Every row gives one point. Each copy is the shape, with its points in the same order, turned, moved and blurred by noise. Say if it was mirrored as well.

Shape, 6 rows:
[[-30 -65 -60]
 [ 29 -11  19]
 [  2 -45  -1]
 [  4  79  38]
 [ 40  53   7]
 [-69   1 -27]]
Copy 1:
[[-33 -80  23]
 [ 33  10  24]
 [ 24 -34  41]
 [ 10  85  -9]
 [ 30  49 -41]
 [-73 -11  11]]
Copy 1 is: only turned
Copy 2, 6 rows:
[[-80 -57 -43]
 [ 24 -22 -39]
 [ -8 -52 -47]
 [ 54  28  36]
 [ 35  41 -12]
 [-51 -38  34]]
Copy 2 is: only turned
Copy 3:
[[-79   5 -82]
 [-24 -35   4]
 [-56 -15 -20]
 [ 68  -4  27]
 [ 46 -46  -2]
 [-16  52 -50]]
Copy 3 is: only turned

Shape, 12 rows:
[[-12  21  51   2  -4  11]
 [-20  53 -22 -37 -23  38]
 [-10 -31  -2  37  12   8]
 [ 42   0   6  38   8 -32]
 [-25  41   2 -13  -4 -17]
 [ -5  47 -56  21 -57  59]
 [ 29 -31  16  51  24  -1]
 [-12  53  29 -10   3   7]
 [ 27 -39  13  48  15   8]
 [  0  -5  13  67  45  13]
 [-27  34   1  10 -28   4]
 [-23  27  37  15 -11  -6]]
Copy 1:
[[-22 -30  17  40   6 -42]
 [-26  25 -52  19  15  -7]
 [ 49 -21  20  -2 -20 -27]
 [ 19  18  73   0  -5 -35]
 [-12  10  -7   8  39 -49]
 [ -7  55 -61  -2 -50 -25]
 [ 43 -14  64  17 -25 -21]
 [-24   3  -1  43  25 -42]
 [ 41 -12  56   8 -35 -17]
 [ 65  -6  41  42 -21 -46]
 [-13   7 -20   2   1 -53]
 [-17 -17   9  21   7 -63]]
Copy 1 is: only turned
Copy 2 (12 x 6):
[[-19  12  37  19 -11  35]
 [ 26  17  36  29  53 -15]
 [-22  23 -35  16 -34  -4]
 [ 12  -4  -1  12 -75  -8]
 [-13   6  49  16   0 -26]
 [ 61  71   7  55  26 -30]
 [ -9   2 -36  24 -70  11]
 [ -5  -4  52  36   5  10]
 [ -6  10 -45  16 -59  16]
 [-30   7 -31  60 -54   4]
 [ -3  41  37  24   0 -14]
 [-25  24  44  21 -22  12]]
Copy 2 is: only turned
Copy 3 (12 x 6):
[[-33  21   5  -8   1  29]
 [ 24  21  67  37 -14  13]
 [  9  -5 -43   5  19  -9]
 [  0   0 -47 -29 -33 -33]
 [  7  42  34 -19  -4  -2]
 [ 54  24  24  83 -43  -1]
 [ -1 -24 -59 -14 -11 -11]
 [-15  34  30 -23 -17  31]
 [ -7 -32 -61  -4  -5 -12]
 [ 26  -3 -61 -32  -1  25]
 [  3  53  14  20 -13   7]
 [-22  45  -4 -10  -7  23]]
Copy 3 is: mirrored
Copy 4:
[[ 12  30   7  30  48  -4]
 [ -3  23  25 -25  48  70]
 [-16 -16   9  12  -7 -23]
 [ 30   9 -38  -4 -19 -23]
 [ 13  38  18 -29  39   6]
 [-34  28  17  -8 -17  95]
 [  2 -15 -30  24 -16 -36]
 [ 10  46  -3  -2  57  14]
 [  0 -26 -24  28 -17 -28]
 [-41   2 -35  17   2 -39]
 [  1  45  23  -4  16  22]
 [ 10  45  16  17  30  -8]]
Copy 4 is: only turned

Shape:
[[  8  40 -17  -8  16   5 -12  26]
 [  4   1 -21 -11   8  -7  27  17]
 [ 11   5 -41 -17  10  12   5 -32]
 [ -3   6 -43  41   4  20  10  -1]
 [-13  19  95  -5  -1  -1  21  -4]
 [ 14   3 -45  -4   9  27  33  10]
 [  7   6  27 -25   4  27  -2  24]
 [-48  -4  -3  -6  22   7  -7 -19]
 [-34  30 -26 -14 -23   2 -13  -2]
 [  5  -4 -39 -16 -12  14 -19  13]
 [ 14  19  36  27  -4 -64  -3  10]]
Copy 1 (11 x 8):
[[ 34  -3 -33  11  -8  20  -1   3]
 [ 25  -4 -14 -25  11   1  19 -22]
 [-16  16 -15  -4 -10  11  -7 -34]
 [  4  19  -5   4  47   8 -11 -12]
 [ 12 -20  33 -34 -30  34  63  62]
 [ -1  -2 -34 -22  26  21   5 -29]
 [  7 -23 -36 -20 -17  11  25  35]
 [  8  49   5 -22 -20 -12  11  19]
 [ 13  31 -25  24 -10  -9  34   0]
 [ -4   3 -42  11  -4 -19   1  -9]
 [ 45 -41  61  10 -13  -1  21  11]]
Copy 1 is: only turned
Copy 2:
[[ 16  25 -34  -7   5 -20  -6  18]
 [-18  -3  -6  -6  -6 -23  10  10]
 [-24  20 -14 -21 -11  26  10  -4]
 [-12  37 -10  26 -33 -11  29   6]
 [ 48 -61 -18  23 -17 -26 -22 -61]
 [-19  17  -8 -17 -13 -18  41  12]
 [ 37 -24 -22   3  12  -9  16  -5]
 [-22   1 -24  33  18  11  -2 -38]
 [-20   3 -67  17  -8   4  -7  14]
 [ -4  10 -26   1   3  19  20  31]
 [ 21 -13   9  21 -31 -26 -75   5]]
Copy 2 is: mirrored
Copy 3, 11 rows:
[[ 15  17  25 -41  31  -4 -34  -3]
 [ 19  -2 -21 -36  10 -12 -24   7]
 [-19  -3 -30 -42  30   7  -7 -16]
 [-12  25 -16 -55  28  -7   1  31]
 [ 32   2  20  68  27   2  -4  28]
 [ 16  -2 -28 -68  13  14  -4  17]
 [ 23 -18  32  -7  20   7  -9   6]
 [-34 -13  -9  -3  31  -6 -40  26]
 [-32  28   9 -24  -2   7 -33   1]
 [-18  -4   8 -55   6 -11  -7 -13]
 [ 25  44   1  29  32 -60 -17  -3]]
Copy 3 is: mirrored
